Rows are points. Any point is a mix of the corners, with weights that add up to 1. It lies inside the corners' shape when no weight is negative. Is each point inside? If not, which corners have a negative weight?

Corners:
(1): 2,-26
(2): -41,50
(3): 12,-2
Points:
9,-1 -> inside
-20,37 -> outside (1)
-31,38 -> inside
-38,28 -> outside (3)
-9,28 -> outside (1)

Corners:
(1): 14,-36,33,7,-46,33,37,18
(2): -51,37,9,-1,23,-3,-11,5
(3): -29,4,15,26,19,-3,-56,42
(4): -29,45,38,34,-36,15,-20,-23
(5): -6,36,6,-50,-36,-29,7,0
(6): -27,-7,-52,21,1,-2,13,19
(7): 15,-50,21,-51,9,-47,5,-24
(8): 51,-45,22,31,7,47,-6,35
(9): -3,-35,14,-67,-32,30,-11,-34
Points:
-1,-26,5,-1,-14,28,9,29 -> outside (4, 7)
-53,57,40,25,-17,-25,-5,9 -> outside (6, 8, 9)
6,-13,10,-2,-15,20,12,-1 -> outside (3)
3,-18,16,-35,-9,-22,2,-9 -> inside

Corners:
(1): 14,-1,-14,-23,44,-15,4,-3,31,27,3,64,-1,36
(2): -6,-16,-27,2,62,1,48,-38,38,12,-48,-74,-40,-13
(3): 31,-28,-21,-33,-4,-35,39,-27,62,5,61,-29,46,-14
(4): -40,7,-7,33,24,-54,-22,-70,0,26,12,3,-22,8
(5): 11,50,25,-11,-48,-17,-1,-7,-34,3,-56,31,-29,18
(6): -2,-32,-2,7,-61,-62,-63,-23,5,-40,-7,7,52,-35
(7): -4,22,-58,-10,-2,35,11,-22,7,-18,-41,7,2,-26
(8): -18,39,40,23,-4,3,-48,64,57,42,-1,29,7,-36
(9): 42,22,-25,-11,-31,70,-29,63,10,42,0,-40,-26,-43
(10): -29,-5,-60,-12,-32,54,16,41,15,6,-21,-41,35,51
(11): -30,6,-15,-61,-67,-38,-38,26,-10,5,16,21,27,-6
(12): -2,19,-59,1,-35,-20,-15,13,-18,-33,-2,-14,-11,-4
(13): -10,-31,28,-1,-28,4,32,-18,7,-17,18,-12,-54,3
(14): -7,-33,-39,24,4,12,19,56,22,37,26,-4,45,-24
(15): -8,-24,-43,80,-80,-16,-2,16,56,17,-21,19,-26,-87
Points:
2,2,-16,-7,-4,2,-3,8,19,17,-7,-4,-9,-10 -> inside
-6,3,-13,2,-10,-20,-1,-11,11,12,3,1,1,-4 -> inside
-6,-14,0,-1,-21,-6,8,-1,16,0,9,-5,-11,-8 -> inside
-16,13,22,-22,16,-44,1,-39,-3,-17,-11,-16,-16,-16 -> outside (1, 9, 10, 15)
5,4,-30,3,-25,8,-8,15,20,14,-7,-8,3,-21 -> outside (13)
15,-19,-55,-24,-46,29,56,12,9,-7,5,-56,-17,-23 -> outside (1, 4, 6, 8)
-9,16,-27,-2,-12,-1,-5,13,20,21,-8,-12,2,-20 -> outside (1, 6, 13)
-3,-4,-14,13,-28,-18,-13,-3,17,4,-10,1,1,-23 -> inside
1,3,-8,9,-12,-21,-6,-8,17,11,-6,19,-18,-22 -> outside (10)
